Each row is a point. Two turns around zero, p and q, are shown by what they do to some points. Write where each new point lands after one turn and then the other. Backwards means that the second turn is done in reverse. Each puzzle has new turns, and all numbers are rounded.
(in the rows, 128 means zero)

Turn p:
[108 117 119] -> [117 138 147]
[133 118 121] -> [134 122 138]
[ 91 188 120] -> [ 65 134  96]
[204 113 120] -> [184  74 123]
[104 104 160] -> [141 172 136]
Turn q:
[102 114 134] -> [134 152 112]
[109 168  80] -> [180 126 167]
[176 131 180] -> [ 60 110 134]
[125  99 118] -> [138 123  99]
Where do these land?
q, then p: [127 108 184] -> [ 70 142 134]
p, then q: [ 90 116  76] -> [105 188 117]
p, then q: [168 125 142] -> [126  88 114]
p, then q: [126 163 110] -> [156 145 106]

Turn p:
[ 56 135  98] -> [177 179  94]
[143 104 177] -> [108  79 107]
[157 137 107] -> [119 133 163]
[127 147 161] -> [ 98 127 105]
[156 118  96] -> [138 124 170]
Turn q:
[148 114 132] -> [138 133 150]
[140 157 146] -> [146  97 122]
[158 114  78] -> [ 89 127 174]
[126  76 160] -> [163 177 138]
[130 142  94] -> [ 95 114 134]
[ 65 164 158] -> [137 122  50]
Where do these land?
p, then q: [ 51 103 112] -> [ 98  81 189]
q, then p backwards: [158 107 137] -> [140 121  93]
p, then q: [143 184 147] -> [109 126  70]
q, then p: [155 133 142] -> [118  99 132]
p, then q backwards: [133 112 101] -> [154 118 144]

Turn p:
[125 126  80 167] -> [176  89 129 122]
[176 125 146 148] -> [121 118  89 165]
[ 64 130 137 109] -> [133 166 158  81]
[152 113 144 106] -> [ 92 125 116 136]
[123 146 132 110] -> [120 141 148 135]
Turn q:
[131 105 128 123] -> [113 111 125 134]
[129 133 133 158] -> [156 120 135 135]
[ 98 136 111 137] -> [144 142  99 137]
[107 129 140  70] -> [ 78 165 123 136]
[106 121 118 154] -> [151 120 107 145]
[225 142 115 130] -> [130  91 177  50]
[100 131 150 122] -> [124 149 130 157]
Where do these land?
q, then p backwards: [155 111 159 118] -> [134 137 105  90]
p, then q: [107  95 141 133] -> [103 147 110 108]
q, then p: [107 147 149  95] -> [156 159 148 142]
q, then p: [109  96 119 102] -> [159 121 141  96]
p, then q: [164 139 115 155] -> [148  85 122 124]
q, then p backwards: [126 180  85 165] -> [ 79 119 130 187]

Turn p:
[150 144 122 101 154  92] -> [102 147 169 135 150 144]
[140 142 125  85 129 189] -> [140 141 161 118  87  76]
[133  99 108 167 141 111] -> [131 109 112  95 149 161]
[ 92 109 110 152  94  88] -> [142 145  74 134 165 150]
[ 79 110 148 178 155 154] -> [160  98  95 125  82 172]
[170 121 178  75 141  97] -> [ 45 142 155 145 121 120]
[133 170 105 139  82 166] -> [177 113 129 143 143  73]
Turn q:
[ 93 153 139 151 116  65] -> [115 118 134 206 130 142]
[195 154 161 140 108 132] -> [ 97  84 174  97 154 141]
[166 146 110  97 151 144] -> [110 150 160  88 110 118]
[153 156 114 124 186 130] -> [133 171 182 115 126 124]
[105 111 105  74  88 132] -> [ 97 129  74 119  86 115]
[ 93 135 137 154 152 167] -> [169 154 116 124 144 165]
[100  88 137 105 127  85] -> [113 137  92 166 138  86]
[119  80 122 178  95 168] -> [187  81  90 109 137 132]
Where do these land?
p, then q: [ 83 135 156 145 116 164] -> [141  70 136 121 100 116]
p, then q: [ 63 167  81 108 134 147] -> [101  91 198  95 134 152]
p, then q: [159 130 107 126  77 116] -> [131 165 154 162 128  98]
p, then q: [135  64 107 155 175 150] -> [ 86 145  78  76 103 115]
q, then p: [177 127 154  83 155 102] -> [119 161 126 179 110 177]
p, then q: [106 113 164 124 127  94] -> [166 130 116 131 103 159]
p, then q backwards: [173 160 127 154 112 121] -> [160 109 158 157 118 100]

Turn p:
[143 188 116 106 116 141] -> [ 90  82 153 149 122 119]
[133 162  93 123 152 141] -> [136  96 172 139 126 128]
[ 90  81 146  97 135 139] -> [144 165 108 115  76 145]
[123 102  92 104 152 115] -> [177 111 127 123 106 137]
[ 68  87 144 111 126 147] -> [136 177 120 104  72 126]
[144 106 138 115 109 140] -> [127 139 102 153 120 127]
[161 211 149 174  59  79] -> [ 47  80 110 111 205  81]
[150 131 150 130 164 115] -> [129 125 130 126 150 172]
[139  84 124 192 140 135] -> [167 179 131 131 175 118]
Turn q:
[139  89  84  72 137 131] -> [140  82  61 121 136 126]
[137 139  59  92 137 139] -> [113  71  88 150 109 105]
[136 159 179 160 173  74] -> [120 184 169  96 147  70]
[108 147 162 118 100 129] -> [144 164 135 160 132 139]
[154 121 127 121 115 164] -> [102 115 117 137 142 160]
[163 163 167 189 165  85] -> [ 97 161 196  93 155  80]
[128 103 129 135  91 135] -> [149 115 137 133 138 164]
[ 81 120 167 152 121 167] -> [133 174 140 124  92 176]
[106 111  79 113 112 129] -> [155  86 109 139 102 132]
Where do these land?
p, then q backwards: [127 100  94  76 131  92] -> [ 89  89  78 108 124 125]
q, then p backwards: [114 190 146  90 125 100] -> [146 100 113 152  82 178]
q, then p backwards: [ 79  86 119 193 135 158] -> [ 67 131 132  83 189 122]
q, then p backwards: [108  82 144 201 180 175] -> [ 42 149 176 106 173 107]
q, then p: [134 121  92 134 135 152] -> [144 151 110 129 105 108]
q, then p backwards: [144 147 140 109  91 110] -> [170 123 115 152 129 146]
q, then p: [131 130 122  74 115 140] -> [166 125 156 131 148 103]
q, then p: [172 161 125 161 130 119] -> [118 157 121  80 121 158]
q, then p: [143 134 170 115 110 106] -> [123 115 162 123 152 160]

Turn p:
[154 104 164 163 177 144 139 170] -> [127  91 128 132 139  50 153 139]
[115 142 121 134 163  94 102 112] -> [122 146 111 159 168 136 128 149]
[116 124 158 143 192 119 153 125] -> [125  98 154 158 162 103 151 164]
[142 158 143 136 116 174 150 143] -> [142 135 149  87  98 108 150 144]
[116 101  84 178 104 124 110 158] -> [ 87 107  68  99 123 125 107 125]
[158 155 115  92 114 102 107  85] -> [147 179 124 153 130 168 145 100]
[125  99 103 115 123 162 146 132] -> [ 94 116 153 108 115 126 119 104]
[ 75 104 172 137  99 170 100 114] -> [165 104 146  73 161 131  77 126]
[151 157 123  94  91  76 152  89] -> [157 147 125 168  96 193 151 114]
[129 137  97  89 103 115 121 152] -> [114 158 122 143  89 139  99 116]
Turn q:
[ 97 105 162 149 126 163 126 171] -> [141 143 105 175 119 129 175 155]
[110 137 159 144 115  86 122 107] -> [152 125 113 104 134  80 120 144]
[107 131 135 150 116 158 160 103] -> [ 96 120 143 146 144  95 154 136]
[164 154 116 145 117 109 107 129] -> [145 137 160  89 112 136 120 133]
[112 145 157 133 177 121 131 110] -> [112  99  96 113 139 126 122 169]
[155 145 163  31 131 135 127 107] -> [ 89 168 106 143 131 139  38 136]
[105 120  72 141 125 154 128 128] -> [112 123 139 126 148 146 171  88]
[111 131 119 107 118 136 131 122] -> [111 142 118 132 137 123 126 110]
[163  91  53 136 123 155 112  98] -> [132 113 189 130 171 172 133  79]
[155 121 145 143 132  63 138 204] -> [188 109 110 124  44 132 120 130]
Where do these land?
p, then q: [ 83 123 167 119 155 142 183 164] -> [201 141 105 169 102 118 126 148]
p, then q: [ 89 144 166 109  89 140 146 116] -> [143 171 149 160 121 155 102 155]
q, then p: [135 141 165  95 140 142 114  89] -> [113 158 112 136 148  96  97 158]
q, then p: [171 134 107 160  84 129 104 170] -> [194 135 147 110  91 128 162 120]
p, then q: [152 148  81 162 172  98 157  92] -> [ 79  86 112 154 106 110 185 116]
q, then p backwards: [117 102  87  83 120 118 138 124] -> [145  79 112 107 111 116 100 114]
q, then p: [155 126 133 144 102 160 104  89] -> [162 131 142 146 142  88 137 163]
p, then q: [143 125 155 137 142 109 184 112] -> [141  99 150 180 110 108 135 135]
q, then p: [151 171 136 121 121 128  96 178] -> [148 168 138  96  75 133 120 132]
q, then p: [104  88 118 146 148 149  94 150] -> [ 93 115 148 110 118 108 178 127]
p, then q: [108 105  93 134 134  94  90 125] -> [122 118 117 100 164 158 167 121]

Turn p:
[ 60 112 161 136 137 122 112 127] -> [184 157 103 106 109 155 111 126]
[153 187 146 172 114 104 102 151] -> [102 143 145 117 159 176 179  95]
[152 112 116 147 119 103 185  79] -> [133  74 116 191 119 120 132 106]
[140 149 150 156 149 120 120 184] -> [126 136 151 107 179 171 134 133]
[143 123 138 111 122 165 110 106] -> [ 95 125 118 114  95 125 118 142]
[116 122 123  82  83 160 117 182] -> [134 156 178  97 107 103 144 181]
[113 154 137 105 144 141 129  91] -> [118 130 126 116  98 122 100  92]
[160  96 103  80 150 121 108 123] -> [110 103 106 102 142  72 119 147]
[114  96  79 164 134 115 170 108] -> [152 126 107 202 144 110 115 129]
Turn q:
[120 166  84 101  90 127 146 154] -> [127  91 100 134 141 179 106 162]
[ 97 164 134  96 142 117 156 103] -> [141 136 140  83 143 134  99 167]
[133 104 149 126 181 155 116 139] -> [122 117 140 119 123  72 116  94]
[123 104 157 212 151 151  96 179] -> [ 82 127 159 146  83 125 136  40]
[ 97 123  93 105 121 136 132 111] -> [142 130 114 124 174 142 108 130]
[140 122 168  88  76 100 167 108] -> [122 131 123 101 142 133 188 193]
[149 125 127 128 105 133 121  91] -> [152 152 102 130 125 129 151 134]
[142 136 120 157 130 125 170 151] -> [142  93 156 127 107 153 139 121]
[126 104 146 135 150  91 143 136] -> [121 129 177 136 131 111 141 136]
[153 133 103 133 133 144  31 108] -> [127 176  69 181 108 101  95 103]
Where do these land?
p, then q: [119 185 100  98  89 170 129 162] -> [ 81 153 142  70  98 145 134 169]
p, then q: [138 140  83 148  97  99 104 138] -> [159 115 177 104 116 152 117 142]
q, then p: [117 103 112 156 151 132 131 138] -> [121 109  97 128 111 150 121 114]
p, then q: [165 140 135 148  89 103 175 117] -> [141 130 160 106 135 131 184  88]
q, then p backwards: [118  92  88 166 171 143  87  86] -> [ 66 166  83 139 156  99 153 116]
q, then p: [161 126 141 105 171 113 102 132] -> [156 126 118 122 153 137 181 116]
q, then p: [156 109 159 148 129 101 111 108] -> [142 116 162 148 126 152 152  98]
p, then q: [ 81 119 116  69 114 172 146 140] -> [ 72 145 108 151  90 136 146 177]
q, then p backwards: [117 132 171 141 103 144 140 162] -> [169 154 155 120 112 135 101 114]
q, then p: [106 133 174 100 166 102 155  96] -> [150 103 162  61 141 127 136 112]
